Every row gives one point. The points of each table are mixes of a few directions, plus a little noise. How many directions does each table use, and how many do they share? Where both have some left over, give the other angles between the two spaces (their principal angles), to ten degrees, smallest first.

First, 5 rows:
[[-3.02  4.12]
 [ 1.11 -1.54]
 [ 1.26 -1.84]
 [ 0.08 -0.22]
 [ 0.51 -0.65]]
Second (6 x 2):
[[-0.53  0.75]
 [ 1.38 -1.90]
 [ 1.65 -2.26]
 [-3.03  4.21]
 [ 0.86 -1.17]
 [-0.27  0.37]]
Directions: first 1, second 1, shared 1

First (6 x 6):
[[ 0.20  0.08  0.12  0.19  0.10 -0.08]
 [ 0.23  0.15  0.09  0.19  0.09 -0.08]
 [-4.63 -2.46 -2.97 -4.46 -2.04  2.25]
 [ 4.45  2.43  2.88  4.34  1.99 -2.23]
 [ 0.30  0.15  0.24  0.33  0.16 -0.11]
 [-0.52 -0.33 -0.31 -0.53 -0.20  0.30]]
Second, 7 rows:
[[-1.01 -0.47  0.19 -0.19  1.60  2.47]
 [ 2.25  1.05 -1.53 -0.39  0.62  3.90]
 [-2.78 -3.71  1.35  0.86 -1.36 -2.25]
 [-3.07 -1.19  1.14 -0.11  3.26  3.38]
 [ 2.25  1.85 -0.65 -0.11 -1.81 -2.89]
 [ 2.00  3.24 -0.35 -0.39 -0.77 -3.24]
 [ 0.28 -0.78 -0.09  0.29 -1.45 -1.44]]
Directions: first 1, second 3, shared 0; angles 60

First (9 x 11):
[[-0.96 -1.09 -0.22  0.60  0.41  1.79  2.17  1.51  2.79 -0.34 -0.78]
 [ 3.22  2.38  0.76 -1.34 -1.09 -3.93 -5.18 -4.58 -7.25  1.67  3.00]
 [-1.07  0.89 -0.48 -0.18 -0.19 -2.00 -1.23  1.00 -0.36 -1.52 -1.74]
 [-0.24 -0.34 -0.08  0.22  0.15  0.67  0.91  0.49  1.01 -0.08 -0.22]
 [-2.31  0.54 -0.83  0.16  0.16 -1.50 -0.35  2.52  1.44 -2.31 -2.87]
 [-0.99  0.61 -0.46 -0.11  0.00 -1.40 -0.87  0.94  0.01 -1.23 -1.43]
 [-1.62  0.47 -0.67  0.07  0.05 -1.20 -0.34  1.84  0.92 -1.69 -2.18]
 [ 3.08 -2.24  1.35  0.21  0.30  4.74  2.99 -2.92  0.43  3.87  4.40]
 [ 1.07 -1.38  0.46  0.21  0.26  2.72  1.99 -0.80  1.04  1.51  1.81]]
Second (9 x 11):
[[ 0.31 -2.56 -0.60  0.62  1.31 -3.08 -4.78 -1.99  2.15 -0.03  1.00]
 [ 2.20  1.02 -1.11 -1.98  1.82  1.76  0.05 -0.47  4.24  0.27 -0.57]
 [-1.44 -2.21 -0.33  0.75  1.23 -1.76  1.42 -0.56 -2.93  0.11 -0.32]
 [-0.34 -1.48  1.57  1.47 -1.11  3.30  3.10  0.75 -0.98  1.99  1.71]
 [-0.30  2.73 -1.02 -1.12 -0.75 -1.15 -0.89  0.52  1.45 -2.84 -1.74]
 [ 1.37  3.47 -2.14 -2.38 -0.04 -2.74 -1.93 -2.78  1.38 -3.93 -0.70]
 [-0.08  0.32  1.31  0.01  0.08  2.22  1.23  2.85 -1.67  2.87 -0.89]
 [-2.47  0.39 -0.39  1.09 -1.70 -1.79  0.56  0.63 -0.58 -3.31 -0.89]
 [ 0.65 -1.71  2.70  1.45 -0.91  3.28  1.23  1.04 -3.10  4.84  2.41]]
Directions: first 2, second 6, shared 2

First, 8 rows:
[[ 2.37  1.58  1.23 -1.56  0.44 -0.18  0.55 -0.39 -0.44 -1.51  1.73 -1.90
   1.52  0.09  0.57  0.86 -0.62 -0.37]
 [ 3.75  2.52  1.93 -2.47  0.68 -0.44  0.86 -0.69 -0.70 -2.44  2.61 -2.90
   2.42 -0.02  0.77  1.49 -1.07 -0.47]
 [-5.18 -3.47 -2.77  3.36 -0.79  0.56 -1.24  0.96  0.96  3.38 -3.57  4.03
  -3.31  0.04 -1.18 -2.04  1.47  0.63]
 [-2.27 -1.46 -1.17  1.42 -0.35  0.18 -0.45  0.32  0.46  1.56 -1.54  1.70
  -1.40  0.08 -0.42 -0.88  0.57  0.30]
 [-3.07 -1.92 -1.54  1.99 -0.41  0.26 -0.77  0.56  0.50  1.88 -2.05  2.36
  -1.97  0.05 -0.67 -1.18  0.91  0.44]
 [-3.97 -2.63 -2.06  2.57 -0.69  0.41 -0.89  0.68  0.81  2.54 -2.73  3.08
  -2.60  0.09 -0.92 -1.48  1.11  0.51]
 [ 5.63  3.68  2.91 -3.61  0.83 -0.52  1.28 -0.94 -1.08 -3.55  3.86 -4.32
   3.59 -0.04  1.13  2.22 -1.62 -0.73]
 [ 2.64  1.75  1.30 -1.75  0.40 -0.29  0.59 -0.47 -0.48 -1.65  1.81 -1.94
   1.71 -0.10  0.65  0.96 -0.77 -0.35]]
Second (10 x 18):
[[-6.16 -1.18 -1.17  4.67  1.81  0.36 -4.15  1.70 -0.76 -1.45 -1.75  0.72
  -3.26  0.01 -0.85 -1.53 -2.20  2.41]
 [ 2.21 -0.30  0.31 -1.53 -0.43 -0.82  1.75 -1.47  0.93  0.89  0.76 -1.71
   0.72 -0.30  0.79  0.83  1.28 -2.16]
 [ 0.16  1.83  0.92 -0.13  0.84  0.26 -1.06  1.01 -1.20 -2.38  1.20 -0.52
   0.83  0.22 -0.14  0.26 -1.98  1.79]
 [ 0.13 -1.95 -0.28  1.22  1.20 -0.03 -1.09 -2.39  0.24 -0.81 -1.09 -3.45
  -1.91 -0.87  2.01 -0.72  0.82 -4.10]
 [ 0.97  0.57  0.54 -1.19 -0.32 -2.06  1.79 -0.40  1.40  0.87  2.08 -1.71
   1.55 -0.01 -0.29  1.97  0.08  0.21]
 [-1.54  1.41 -0.23  0.18 -0.64  1.36 -0.69  2.82 -1.34 -0.16 -0.48  4.24
   0.45  0.92 -1.75 -0.70 -1.27  4.15]
 [ 0.44  0.61 -0.15 -2.43 -2.47 -3.09  4.64  1.01  2.91  4.58  2.73  2.08
   3.13  0.54 -2.34  3.27  1.25  3.13]
 [ 0.13 -1.69 -0.93 -0.40 -1.22 -0.63  1.77 -0.85  1.65  2.92 -0.77  0.72
  -0.35 -0.21 -0.03  0.04  2.16 -1.42]
 [ 5.90  1.87  1.06 -2.73 -0.37  5.77 -0.97 -0.61 -4.25 -3.51 -2.68  2.29
   0.35  0.12  2.24 -3.59  0.53 -3.06]
 [-2.39 -1.04 -0.28  2.25  1.61 -1.17 -1.76 -0.54  0.39 -1.03  0.02 -2.93
  -1.63 -0.49  0.62  0.07 -0.75 -0.94]]
Directions: first 1, second 4, shared 1
